Every row gives one point. Two turns around zero, p and q, are shown by what they do to some points. Write where each new point lands after one turn and then the other. Backwards means that the second turn is done in reverse. Each puzzle has new turns, and all numbers are rounded.

Turn p:
[-12  53] => [ 25 -48]
[-14   6] => [15 -2]
[24  4] => [-22 -10]
[  2 -63] => [-18  60]
Turn q:
[21 21] => [-29  -6]
[36 -2] => [-29  21]
[-57 -19] => [ 58 -15]
Where do these land?
q, then p: [ 17 -34] => [  6 -38]
q, then p: [-54  45] => [-38  59]
q, then p: [20 24] => [26 17]
p, then q: [-15  -6] => [-16  -1]
q, then p backwards: [ 33 -29] => [  0 -44]

Turn p:
[11 41] => [24 35]
[-10 -30] => [-19 -25]
[  6 -42] => [ -8 -42]
[23 54] => [39 44]
[-30 -23] => [-36 -12]
Turn q:
[14 43] => [42 17]
[-13  14] => [ 2 19]
[ -1 -57] => [-44 -36]
Where do these land?
q, then p: [ -4 -58] => [-55 -18]
q, then p: [-12  18] => [12 18]
p, then q: [16 40] => [43  0]

Turn p:
[-41 -45   8] => [-60   5  10]
[26 45 -9] => [52 -9  2]
[-22  53 -24] => [ 34 -16  49]
[ 32 -48   2] => [-18  34 -43]
[ 5 -6 22] => [ -8 -13 -18]
Turn q:
[ 27  19 -27] => [-1 35 25]
[-25 -58  -6] => [-26  -6 -58]
[42 17 -1] => [29 29 19]
[-44  23  34] => [ -2 -58  15]
Where do these land?
p, then q backwards: [-57 -35  47] => [-75   3 -31]
p, then q backwards: [ 46 -38 -22] => [ 39 -44 -25]
p, then q: [21 23  4] => [11 29 -5]
p, then q: [-17  26   1] => [ 21  -4 -23]
p, then q: [  7  24 -30] => [36  8 11]

Turn p:
[ -3  47 -13] => [-38   4  30]
[-46  20  58] => [-53   1 -56]
[ 44 -44 -27] => [ 63 -14  20]
[ 24 -16  -7] => [ 25 -13   9]
[-19  -8 -11] => [ 4 23 -4]
Turn q:
[ 44 -53   0] => [31 46 41]
[-23   8  14] => [  5 -13 -24]
[-23  16  32] => [ 17 -29 -26]
[52 14 -2] => [ -2 -12  52]
[-24  16 -69] => [-71  20 -15]
[-26  -1  26] => [ 20 -11 -29]
Where do these land?
q, then p: [-30 -23  23] => [12 -4 42]
p, then q: [-26  22  -8] => [-11 -22 -25]
q, then p: [ 55 -22   5] => [-23 -50 -23]
p, then q: [-11  56  22] => [  1   9 -61]
q, then p backwards: [ 21 -60 -43] => [-50   6 -58]
p, then q: [-9 26  2] => [  1  -5 -27]
